Each wall is flat, endless, passes through zero and stands at right angles to its row. A trip goes straight from one point to another. Which walls does it cross, in order?

Walls:
(1): [0.14 0.20]
(2): [ 0.37 -0.72]
(3): [-0.23 -0.28]
Trips:
[0.25 0.59] to [0.31 0.09] -> 2
[0.15 0.39] to [-0.25 -0.01] -> 3, 1
[-0.44 -0.44] to [-0.54 -0.71] -> none
[-0.22  0.32] to [-0.08  0.28] -> none
[ 0.23 -0.55] to [-0.33 -0.11] -> 2
[-0.18  0.24] to [0.23 0.68] -> none
[-0.04 -0.13] to [-0.29 -0.21] -> none
[-0.39 -0.04] to [-0.22 -0.34] -> 2

Walls:
(1): [ 0.09 -0.19 -0.30]
(2): [-0.79 -0.67  0.19]
(3): [-0.22  0.62 -0.46]
(4): [ 0.03 -0.14 -0.31]
Trips:
[-0.08 -0.44 -0.06] to [0.01 0.11 0.09] -> 4, 1, 2, 3
[ 0.63 -0.22  0.21] to [-0.08 -0.07 -0.30] -> 4, 3, 2
[-0.39 -0.46 -0.04] to [ 0.58  0.22 -0.72] -> 3, 2
[0.84 0.34 0.34] to [-0.30 -0.23 -0.35] -> 1, 4, 3, 2
[0.21 0.21 0.22] to [ 0.01 -0.36 -0.23] -> 1, 4, 2
[ 0.66  0.15 -0.04] to [-0.34 -0.16  0.17] -> 4, 1, 2
[0.52 0.57 0.32] to [ 0.47 -0.41  0.80] -> 3, 2
[-0.04 -0.22  0.27] to [-0.01 -0.27 -0.20] -> 1, 4
[-0.04 -0.45  0.04] to [-0.15  0.11  0.28] -> 4, 1

Walls:
(1): [ 0.30  0.51  0.00  0.09 -0.03  0.03]
(2): [-0.28  0.22  0.19 -0.23  0.10 -0.11]
(3): [ 0.93  0.04  0.12  0.40 -0.32  0.04]
(4): [-0.08  0.02  0.06 -0.07 -0.36  0.83]
(5): [ 0.14 -0.21  0.17 -0.36 -0.59 -0.67]
Trips:
[-0.43 -0.15 -0.23 -0.46  0.53  0.42] to [-0.04 -0.43 -0.41  0.11 -0.15 -0.34] -> 4, 2, 5
[-0.41  0.15  0.05 -0.23 -0.39  0.27] to [0.06 0.38 0.43 0.44 0.41 0.41] -> 5, 1, 3
[-0.29 -0.22 -0.14 -0.46  0.49 -0.28] to [ 0.19  0.12  0.02  0.20  0.72 -0.30] -> 5, 1, 3
[ 0.32  0.23 -0.35 -0.19 -0.65 -0.09] to [ 0.57 -0.11  0.05 -0.55  0.29 -0.01] -> 4
[ 0.25  0.01  0.50  0.12  0.17 -0.71] to [-0.11 -0.20 -0.15 -0.66  0.20  0.00] -> 1, 3
[ 0.26  0.76 -0.24  0.60  0.23  0.58] to [ 0.57  0.00 -0.12 -0.03 -0.41 -0.59] -> 4, 5

Walls:
(1): [ 0.05 -0.12  0.65 -0.09  0.20  0.31  0.11 -0.24  0.21]
(2): [-0.86  0.23  0.42  0.24 -0.01 -0.35  0.19  0.17 -0.08]
(3): [-0.60  0.46  0.29 -0.37  0.04 -0.06 -0.36  0.03  0.09]
(4): [ 0.23 -0.09  0.19  0.41  0.53 -0.14 -0.23  0.21  0.03]
(5): [-0.06  0.05 -0.03  0.02  0.73 -0.11 -0.68  0.62 -0.09]
Trips:
[-0.01  0.12  0.21 -0.21  0.21 -0.76 -0.42 -0.91  0.16] to [-0.27 -0.01 -0.25  0.04 -0.20 -0.17 -0.13  0.08  0.58] -> 4, 1
[ 0.84 -0.25  0.56 -0.21  0.29  0.41  0.03  0.31  0.13] to [ 0.13 -0.27 -0.17  0.15  0.19  0.31 -0.34  0.23 -0.16] -> 1
[-0.48  0.31  0.33 -0.19  0.15 -0.72 -0.02 -0.02 -0.15] to [ 0.52  0.32 -0.72 -0.07  0.13 -0.30  0.21 -0.50  0.10] -> 4, 5, 2, 3
[ 0.12  0.56 -0.55 -0.65 -0.15  0.05  0.09  0.77 -0.37] to [ 0.23  0.02 -0.12 -0.15 -0.61  0.50  0.25  0.56 -0.02] -> 3, 5

Walls:
(1): [ 0.24 -0.58  0.94 -0.42  0.38  0.27  0.24  0.10  0.26 -0.30  0.33 -0.15]
(2): [-0.32  0.42 -0.07  0.28  0.36 -0.33  0.42  0.22 -0.26  0.02  0.44  0.29]
(3): [-0.17 -0.14 -0.05 -0.22 -0.04  0.25 -0.22 -0.15 -0.29  0.52 -0.23 -1.17]
(4): [-0.04 -0.32  0.61 -0.22 -0.17 -0.38  0.15  0.16  0.01  0.13  0.66  0.30]
(5): [-0.11 -0.19  0.14 -0.06 -0.08  0.12 -0.29 -0.62 -0.65 -0.41  0.50  0.19]
(6): [ 0.09  0.05 -0.08 -0.07  0.42 -0.31 -0.14 -0.29 -0.04 -0.60 -0.46  0.40]
(7): [ 0.38  0.55  0.04 -0.20 -0.29  0.10 -0.22 -0.17  0.25  0.11  0.16  0.25]
Trips:
[-0.28 -0.20  0.28  0.05  0.50  0.01  0.12 -0.43 -0.16  0.26 -0.14  0.47] to [-0.74 -0.12 -0.75  0.01 -0.20 -0.05 -0.37  0.28  0.53 -0.45 -0.17  0.33] -> 1, 4, 5, 2
[ 0.26 -0.04 -0.40 -0.34 -0.12  0.53  0.03 -0.05  0.39 -0.20 -0.48 -0.13] to [ 0.35  0.36  0.49  0.11  0.59 -0.15 -0.67 -0.22  0.21 -0.25 -0.02 -0.05] -> 1, 3, 5
[ 0.06  0.02 -0.29 -0.22 -0.92  0.55 -0.18 -0.05 -0.05  0.11 -0.11  0.36] to [-0.35  0.54 -0.19 -0.13 -0.19 -0.54 -0.50  0.46  0.25 -0.25  0.22  0.16] -> 5, 4, 2, 6

Walls:
(1): [ 0.19 -0.11  0.20  0.20  0.38 -0.23 -0.34  0.25  0.01 -0.19  0.38  0.13
  0.33  0.18  0.21 -0.61  0.40 -0.35]
(2): [ 0.23  0.46  0.24  0.04  0.34  0.56  0.21  0.46  0.64 -0.55 -0.59 -0.26
 -0.50 -0.22 -0.08 -0.11 -0.21  0.20]
(3): [ 0.40  0.22 -0.22  0.02  0.21  0.29 -0.15  0.09  0.18  0.04 -0.36  0.14
 -0.02  0.28 -0.63 -0.40  0.02  0.04]
(4): [ 0.84 -0.22  0.10 -0.24  0.29 -0.42 -0.24  0.16  0.29  0.47  0.03  0.06
 -0.15 -0.11 -0.94  1.00  0.33 -0.43]
(5): [-0.18  0.06  0.83  0.40  0.29  0.03 -0.04 -0.03  0.14 -0.16 -0.54 -0.23
 -0.06 -0.24 -0.35  0.18 -0.44  0.22]
(6): [ 0.49 -0.16  0.42 -0.01  0.20  0.45 -0.06  0.60  0.29  0.22  0.01 -0.52
  0.51 -0.08 -0.05 -0.07  0.84  0.19]
(7): [ 0.31 -0.10  0.03 -0.30 -0.25  0.06 -0.16  0.08  0.31 -0.30  0.17  0.37
  0.06 -0.63 -0.35 -0.16 -0.05 -0.22]
(8): [-0.08 -0.36 -0.57 -0.37  0.49  0.41 -0.68 -0.11 -0.27  0.33 -0.24 -0.17
  0.17 -0.17 -0.10 -0.28 -0.18 -0.19]
Trips:
[-0.42  0.43  0.19 -0.69  0.12 -0.29  0.19  0.12 -0.40  0.29 -0.11  0.03
  0.30  0.09  0.21  0.08  0.27  0.62] to [ 0.42 -0.16 -0.05 -0.03 -0.67 -0.06 -0.08  0.20  0.30 -0.38  0.54 -0.20
  0.11 -0.11 -0.60 -0.49  0.10  0.17] -> 7, 1, 3, 4, 2
[ 0.44  0.52 -0.44 -0.05 -0.17  0.47 -0.64 -0.16  0.69 -0.73  0.28 -0.48
  0.54 -0.01 -0.26  0.03 -0.19 -0.75] to [ 0.31  0.40 -0.26 -0.03 -0.34 -0.14 -0.25  0.19  0.53  0.26 -0.31  0.27
 -0.43  0.70  0.19 -0.18 -0.01 -0.50] -> 6, 8, 7
[-0.36  0.44  0.06  0.26  0.43 -0.10 -0.24  0.13  0.28 -0.33 -0.19 -0.85
  0.65 -0.21  0.25  0.31 -0.94  0.21] to [ 0.19  0.16 -0.24  0.50 -0.43  0.05 -0.08  0.50  0.66  0.07 -0.29  0.04
  0.34  0.53  0.94 -0.05  0.80  0.25] -> 6, 8, 1, 5
